Every row gives one point. The window is the flat piece filled in between its corners: a triangle in 3 columns, a solid with four corners in 4, and so on. A path goes straight from each point to the next, and from the last back to the first. After which points does the path pass through the window?

Window (3 x 3):
[[ -2  20  43]
 [ 98   8 -13]
 [-29   0  22]]
Path:
(1): [-21  -2  65]
(2): [-36  39  47]
(3): [ 3 29  0]
(4): [ -6 -18  82]
(5): [-32 -25  51]
(6): [-45  49  13]
(7): [-30  47   3]
(8): [ 39 -56  12]
(9): [ 70 -23  14]
(10): [ 64  20 -10]
(11): [-30  31  15]
(12): [-39 -10  43]
Through the window after points: 3, 9

Window (3 x 3):
[[-69 -23  55]
 [ 14  10 -30]
 [ 42  11  -6]]
Path:
(1): [-52 -35  -3]
(2): [-61 -63  38]
(3): [-73   8  50]
(4): [29 56 -1]
(5): [  3 -11 -33]
(6): [ 42 -46 -17]
(7): [  0  31 -29]
(8): [-30  29  37]
Through the window after points: 4, 6

Window, 4 rows:
[[ -5 -17 -35 -45]
 [-21 -20  23 -54]
 [ 13  31 -55  43]
 [ 65  20 -47  49]]
Path:
(1): [-15 -77   6 -23]
(2): [ 10   5 -46  40]
(3): [ 39  52 -46  22]
(4): [-10  15   1 -97]
(5): [-53 -50  40 -47]
(6): [-36 -50 -26 -16]
(7): [ 45  47  26 -36]
(8): [  6  36 -81 -73]
(9): [ 13 -46 -21  21]
(10): [ 12 -43 -28 -31]
(11): [-10  38 -26 -50]
(12): [-12  29 -14 -55]
(13): [ -3 -32 -25 -33]
(14): [ -1 -53 -21 -13]
(15): [ -5  27 -24 -48]
(16): [-13  33  14 -52]
Through the window after points: 2, 6, 12, 14, 16

Window (6 x 6):
[[  8 -36   0  16  39  46]
 [ 22  15 -14 -22 -82  -2]
 [ 49  59 -32 -52  48 -55]
 [-10 -37  49  29 -22 -10]
 [-57 -43 -40  90  60  35]
 [-81  -4  51 -18  61 -12]]
Path:
(1): [  0 -41 -38 -30  35 -11]
(2): [-34   8  83  60  31  66]
(3): [-23  22  68  40  29  39]
(4): [-73 -53 -41 -28  35 -46]
(5): [ -7 -73 -24  30  16   0]
(6): [10 46 13 51  6 52]
(7): [  1  32 -13  47  29  31]
(8): [-47 -40 -33  22  24   9]
(9): [ 14   1 -30 -20  46 -30]
(10): [ 17  86 -19  14  40 -12]
(11): [-28  -3   0  60   9  21]
(12): [-48 -85 -26  38  15  26]
(13): [ -2 -28  -9  -5  41  -6]
(14): [14 26 17 10 65  8]
(15): [ -8  27 -15   8  35   6]
(16): [-27 -52 -34  -8  19 -20]
Through the window after points: 1, 3, 9

Window:
[[ -63  -24  -39  -16    5   40   16  -43]
 [  45  -22   57  -33   34  -24  -20   14]
 [ -11   19  -51    1  -77   -5  -80  -42]
 [   5  -26   64   48   44    2  -43   75]
 [ -30   34   49   48    6  -37   76   52]
 [-103    2  -67  -67   31   70   12   20]
 [ -46   -3   18  -28   21  -41  -26  -28]
 [ -76   -8   50   17  -59   13   20   39]]
Path:
(1): [-36  28  49 -19  18  47 -30   3]
(2): [-17 -79  -9  -3 -24 -52 -28  15]
(3): [-40 -49 -34  -5  -3   3   9   4]
(4): [-64  19  18 -10  -3  42   2 -15]
(5): [ -7  54   5  -7  -9  51 -27  -8]
(6): [-49 -28  -6   1 -22 -51 -20  25]
(7): [-35 -55 -21  -6  -7 -25 -22  15]
(8): [-64  72  16 -15  27  39  29  14]
Through the window after points: 3, 7

Window (9 x 9):
[[ 68   6  19  58 -45 -45  -1  79  -3]
 [-13 -12 -44  31 -23 -74  16 -63  30]
 [ 26  39 -29  38 -16   9  13   0 -71]
 [ 36 -44  39 -37  26  65  74  31  26]
 [-52  -1 -26 -51 -42  16  -8 -16   4]
 [-55   6  30 -63   5   0  27 -22   2]
 [ 23 -63 -44   4 -35 -19  67 -27 -70]
 [-28   3  75  78 -22  15 -17  18  16]
 [-26  -2 -19  -3  -8  25  54 112  28]]
Path:
(1): [ -4 -11   0  54   5 -20 -71 -16  10]
(2): [ -3 -29  -7  -7   8 -18 -53 -17 -39]
(3): [ 12   1   7   7 -28  15  65   2   8]
(4): [ 14  12  33 -41 -25  54  78  39  47]
(5): [ 16 -62  13  -6  43  26  33  17 -16]
(6): [-10  -8 -17  51  33   7 -12  24 -61]
(7): [ 33  42 -18  12 -45   8  37  -4 -39]
(8): [ 18  25  34  -2 -84 -26  21  -4 -24]
(9): [ 10 -15 -95  68  80  45  25   8 -80]
(10): [-22 -16 -18 -13  10  12  30  39   2]
(11): [-16  37  26   2 -51  14  57  82  21]
(12): [-27  12  27  -4 -52  14 106  16 -12]
Through the window after points: 4, 6, 8, 10, 12

Window:
[[  9  74  -1 -68  16  72 -31  87  25]
 [ -8  22 -45  53  53 -53 -43  22  -1]
 [-13  38  28   7  34  54  25  16  49]
 [ -9  50  -4  28 -48 -33   5   4 -10]
 [ 58  49 -24  33  52   9  76 -20  17]
 [-32   0  38 -76 -78 -94 -24 -78  64]
 [ -3   6   8  -7  21 -19  46 -45 -29]
 [  5 -34  13 -10 -47 -75   9  -2  20]
 [-18  31 -61 -41  11  62  53  24  33]]
Path:
(1): [ 31  10   0  -2  -7  31 -37 -34  37]
(2): [-48  26  17 -49  15 -74  37   4  43]
(3): [-26  25  23 -31  -8 -52  35  -3  22]
(4): [ 45 -36  -5 -25 -81   8 -23 -33  22]
(5): [ -2  25  -3  -5 -29 -16 -19 -13  15]
(6): [-31  39  24 -30 -29 -75  67   5  35]
(7): [-29  34  20 -10  25 -84  50  28  33]
(8): [ 26 -32  -4 -17 -59 -11 -20 -10   9]
Through the window after points: 5, 7
